Each row of a before or after table is a point. The points were changed in one or more steps. Then noise was added and the rows were shuffled. The steps act on columns, c1 being the first. What was done? A step turns or swaps two columns, mirrors them in a line or flattens them onto one, adds a multiple of one to another, or multiplies or shifts one. Angles are multiples of 10 degrees, from the lower column toward the higher: turns from -170 to 170, lines from 10 to 170 but not 90. Use the fewest steps. Two steps may share a column if one is a turn and the other turns, adds or multiplies; they go together, in the order done. Otherwise the lowest column goes first.
In the rows, 128 means zero.

Before:
[[146 111]
 [189 150]
 [139 171]
 [131 147]
 [ 98 101]
 [184  89]
 [174  52]
 [ 95  78]
 [188 141]
 [ 97 106]
 [204  63]
 [143  68]
 [100 148]]
After (13 x 2):
[[188 118]
 [100 133]
 [101 132]
 [186 121]
 [132 130]
 [183 118]
 [104 127]
 [ 96 132]
 [151 127]
 [129 131]
 [153 125]
 [211 115]
 [179 116]]
Steps: flatten c1 and c2 onto the line at 170 degrees

Before:
[[130 145 173 123]
 [129 161 120 196]
 [117 141 109 151]
 [114 141 172 175]
 [101 139 125 153]
 [103 119  85 134]
 [140 106 152 129]
 [104 158 112 150]
 [113 174 121 173]
 [207  53 150  75]
 [138 147 118 111]
 [125 145 164 144]
 [143 101 136  73]]
After (13 x 4):
[[105 148 145 144]
 [137  92 105 132]
 [147 156 113 159]
 [158  89 113  79]
 [ 90 185 130 184]
 [114 172 154 146]
 [106 202 147 168]
 [143 150 117 193]
 [164 156 101 140]
 [126 146 151 156]
 [140  10  49  72]
 [105 110 174 119]
 [126 157 124 106]]
Steps: turn c1 and c3 by -120 degrees; turn c1 and c4 by 30 degrees; multiply c2 by 1.6

Before:
[[137 178 132  93 147 146 181 122 128]
 [179 177 166 162 214 124 139 172 155]
 [102 131  87 157 133 106 183  56 131]
 [187 155 109 140 172  58 170 101 155]
 [159 100 149  98 109  77 117 156 159]
 [102 143  99 117 123 150  70  70 145]
 [163 186 153 141 140 158 107  58  60]
 [ 76 134  95 177 187  57 143 119 119]
 [143 130 192  86 142 101 183 133 102]
 [100 103 118 134 192 162 163 148 100]
 [ 77 137 145 159 134 177 168 175  79]
 [ 80  97 191 157 134 153  84 129 108]
 [ 90  87 101 137 182  97  91 147 103]]
After (13 x 9):
[[180 120 161 153 110 172 167 161 122]
 [ 99 147  91 117 127 150  72 173 131]
 [ 67 160  68 167 149  60 169  80 139]
 [147  98  51 169 175 166 158 147 111]
 [149 179 102 209 174 122 141  69 147]
 [106 121 136 107 167 101 185 117 121]
 [ 49 133 118 159 109 113 188 179 131]
 [162  89 204 158 110 159  85 171 113]
 [130 135  70 210 135  56 142 180 127]
 [165  90  51 170 163  97  88 156 114]
 [106 172  84 111 159 151 179 121 146]
 [147 111 139  92 127  80 117  90 123]
 [ 54 162 150 142 132 157 106 120 133]]
Steps: turn c1 and c8 by -110 degrees; add -0.3 times c7 to c1; flatten c2 and c9 onto the line at 20 degrees; turn c4 and c5 by -40 degrees; add -1.5 times c5 to c3

Before, 14 rows:
[[118 100  65  91 122 130 127  75  40 136 108 132]
 [121 112 108  66 132  99 107  68 107 153 161  89]
 [ 92 114  78  58 134 106 103 124  87  89 114 116]
 [ 97 140  82 104 114 150 144 121 101 132  94  91]
 [161 126  96 167 134 120 104 118 177  69 192 126]
 [ 96 184  93 171 104 181  91 147 117 134 173 126]
 [190  97  63 129  89 123  62 163 150  74 158  81]
 [168  69 162 155 124 109  87 106 144  63 181  73]
 [113 170 101 103  80 151 145 165  85 142 146 158]
 [109 188  83 133  82 121 116 133 100 153  81 151]
 [116 204 145 139  59 201  81  72 138  85 179 144]
 [ 96 153 130 158  77 191  71 131 161 132 159 174]
 [143  72  76 141  79 112 115 126 173  73 179  88]
 [195  89  90 119 126 156 100 148 185  76 156 101]]
After, 14 rows:
[[195 133  67 166 122  86  73 174 170 182 115  82]
 [120  73 148  96 102 134 102 102 116 150 168  85]
 [116 182 135  85 149  81 130 120  82 156 155 157]
 [ 98 146 132 126 190  78  88 111 183 126 184 174]
 [ 98 180 128 177 181 103  90  96 128 163 197 127]
 [ 93 111  81  67 107 136  94 137  97 172 138 115]
 [160 120  67 164 121 135 124 120 181 149 172 127]
 [111 171 147 120 120  82 107  90 107 178  94 148]
 [101 132 124 127 147 111 133 115  96 175 117  91]
 [165  72  72 195 106 122  95 162 157  83 154  71]
 [115 131  91 125 199  57  89  33 154 104 185 148]
 [195 121  68 138 156 126 121 174 186 159 106 104]
 [140  93  66 170 112  79 134 168 177 168 164  85]
 [119  72 126  90 127 123  97 113  49 191 114 130]]
Steps: add -0.7 times c1 to c11; turn c2 and c8 by -50 degrees; turn c3 and c10 by -80 degrees; add -0.7 times c12 to c4; swap c5 and c6; turn c7 and c9 by -20 degrees

Before (14 x 18):
[[131 120 189  44 185 117 144  88 155 108 125 110 107 144 110 185 119  61]
 [115 137 203  70  86 155 175 116 163  68 171 124 129  40  58 153 102 105]
 [109 141 122 110 106  38 122 126 185 137 148 125 145 155 126 115 137 118]
 [170  88 104 116 163  68  88 144 102  74 119  92 149 136 184 212 195 190]
 [100 129 119 147 159 149 176 157 112 143  74 139 125 103 113 128 147  96]
 [ 66 102 146 176  94  81  70  99 226  96 183 175 100 134  99 203  98 140]
 [100  61 122 103 128  60 175 117 114 134 126 141 110 139 112  78 119 132]
 [124  97 158 139 135 206  84 144 159 171 100  98  80 149 146 171 119  68]
 [ 89 120 109  88 102 144 141 132 120 144 115 109 106  96 118 184 119 103]
 [129  52  81  96  77 166 114 139 119  91  78 174 110 184 110 133 130  75]
 [135 185 109 105 101 192 110 112 174 157 186 206 109  70 145 132  99 135]
 [ 79 178 133 124 139 200 155 147 174 144 119 132 102 106 192 133 131 117]
 [ 81 112 154 102 138 151 147 117 145 128  86 146 167  68 115 131 162 173]
 [131 109  88  95 186 156  52 211 142  88 159 103  91 141 118 162 137 150]]
After (14 x 18):
[[ 54 103 156 178  97 178 189 101  41  95 104 173  97 136 182 210  99 143]
 [117 111  65 103 167 100 125 150  82 126 114 145 137  68  87 140 161 170]
 [120 119 212  44 107 151 146 165 113 107 111 108 185 144 126 192 118  61]
 [141 137  71  72 127 133 109 172  84  68  58 124  88  41 172 163 103 105]
 [126 129  82 147 125  88  75 147 116 144 109 142 158 104  72 138 147  97]
 [151 177 101 124 103  94  95 137  40 142 194 134 140 108 120 142 132 116]
 [ 58  64 139 103 112 138 105 171 154 133 111 139 129 139 127  85 122 132]
 [157  50 169  94 108 103 131 113 117  92 108 174  79 184  77 139 134  75]
 [151 110 104  95  90 124 114  15 108  88 117 104 184 141 159 173 137 151]
 [ 46 141 160 110 145 196 133 122 113 137 125 126 105 156 145 124 138 120]
 [111  85 117 116 151 166 141  84 191  74 183  93 166 136 120 221 197 188]
 [186 100 189 138  78 106 144  86  69 170 145  98 136 148 101 182 118  65]
 [181 183  20 106 107 133 151 123  72 159 145 203 103  72 186 141 100 136]
 [113 119  62  87 104  91 119 133 110 145 117 109 101  95 116 195 118 102]]
Steps: turn c1 and c6 by -50 degrees; turn c6 and c9 by -140 degrees; add 1.5 times c14 to c3; swap c5 and c13; turn c7 and c8 by 130 degrees; swap c11 and c15; shift c16 by 10
